Rows are points. The last column is the point's height on a tilted bowl or saddle (a function of degree 2), plus a little noise. Count its main directions that bend up, bend down and stay straight.

Points, 11 rows:
-0.01; 0.12; 0.05
-0.78; -0.33; -0.64
0.29; 0.29; -0.27
-0.02; -0.22; 0.01
0.11; -0.07; -0.03
-0.57; -0.51; -0.59
-0.60; 0.32; 0.53
-0.17; -0.73; -0.18
-0.14; 0.09; 0.12
-0.54; -0.40; -0.42
0.84; -0.05; -0.73
Directions: 1 up, 1 down, 0 straight

Points:
0.24; 0.08; -0.13; -0.01
-0.13; 0.47; 0.35; -0.58
-0.14; -0.30; -0.30; -0.05
-0.52; 0.67; -0.78; -0.88
-0.24; -0.22; -0.42; -0.04
-0.06; 0.20; -0.18; -0.14
0.49; -0.06; 0.05; 0.10
0.37; 0.49; -0.28; -0.06
0.30; 0.13; 0.70; -0.40
0.30; 0.01; -0.52; -0.19
0.59; 0.08; 0.29; 0.19
-0.05; -0.30; 0.52; -0.34
-0.41; -0.02; -0.26; 0.06
0.00; 1.02; -0.48; -1.03
0.54; 0.86; 0.60; -0.33
0.22; 0.57; -0.36; -0.27
Directions: 1 up, 2 down, 0 straight

Points:
0.10; -0.36; 1.04; 0.41
0.19; 0.66; 0.07; 0.86
-0.38; 0.11; -0.32; 0.26
-0.24; -0.38; 0.18; 0.25
-0.68; -0.21; 0.20; -0.37
-0.03; -0.30; -0.59; 0.40
-0.32; 0.20; -0.10; 0.34
0.05; 0.13; 0.40; 0.51
-0.80; -0.32; -0.10; -0.46
-0.05; -0.22; -0.17; 0.40
-0.33; -0.39; 0.63; -0.01
-0.86; -0.25; -0.12; -0.53
0.71; 0.23; -0.30; 0.02
-1.00; 0.31; -0.23; -0.33
0.48; -0.23; -0.47; 0.27
-0.05; -0.26; 0.17; 0.40
Directions: 1 up, 1 down, 1 straight

Points (21 x 5):
-0.22; -0.36; 0.29; -0.86; 0.50
-0.68; 0.62; 0.32; -0.24; 0.73
0.05; -0.44; -0.04; 0.18; 0.15
0.08; 0.08; 0.09; -0.15; 0.09
-0.62; -0.48; 0.23; 0.18; 0.44
0.17; -0.14; -0.47; -0.64; 0.28
-0.02; 0.60; -0.40; -1.08; 0.53
-0.69; 0.09; 0.14; -0.64; 0.54
0.38; 0.05; -0.19; -0.35; 0.11
-0.61; 0.04; -0.61; -0.33; 0.37
-0.53; 0.03; -0.28; 0.36; 0.24
0.23; -0.16; 0.10; 0.22; 0.10
-0.08; -0.26; 0.18; -0.42; 0.21
0.19; -0.06; -0.34; -0.17; 0.09
-0.06; -0.64; 0.53; -0.22; 0.42
-0.22; -0.88; 0.91; -0.04; 0.83
-0.41; -0.02; -0.54; -0.16; 0.22
-0.08; 0.24; 0.03; -0.09; 0.12
-0.21; 0.03; 0.28; -0.25; 0.23
1.22; 0.34; -0.40; 0.78; 0.81
0.14; 0.13; -0.51; 0.10; 0.10
Directions: 4 up, 0 down, 0 straight

Points, 23 rows:
-0.37; 0.07; -0.49; 0.67; 0.43
0.32; -0.58; 0.09; -0.10; -0.17
0.02; -0.33; -0.40; -0.43; 0.19
0.05; 0.29; 0.66; -0.24; 0.11
0.50; -0.32; 0.20; -0.24; -0.09
0.35; -0.11; -0.04; -0.33; 0.19
0.01; -0.01; -0.03; 0.06; 0.13
-0.48; -0.02; -0.67; -0.15; -0.07
0.22; -0.32; 0.51; 0.20; -0.31
0.21; -0.25; 0.18; -0.23; -0.05
0.05; -0.30; 0.13; 0.40; 0.04
0.27; 0.69; -0.11; 0.45; 0.85
0.26; 0.09; 0.41; 0.70; 0.30
0.20; 0.18; -0.12; 0.13; 0.34
0.30; -0.72; 0.52; -0.38; -0.58
0.14; 1.20; 0.35; 0.25; 1.10
-1.03; -0.09; -0.65; -0.27; -0.40
0.03; 0.48; -0.01; -1.05; 0.57
0.66; -0.18; -0.01; 0.13; 0.24
-0.74; 0.61; -0.41; -0.18; -0.29
0.04; 0.64; 0.85; -0.68; 0.58
0.09; -0.04; -0.20; -0.33; 0.19
-0.40; -0.33; 0.33; -0.38; -0.11
Directions: 3 up, 1 down, 0 straight
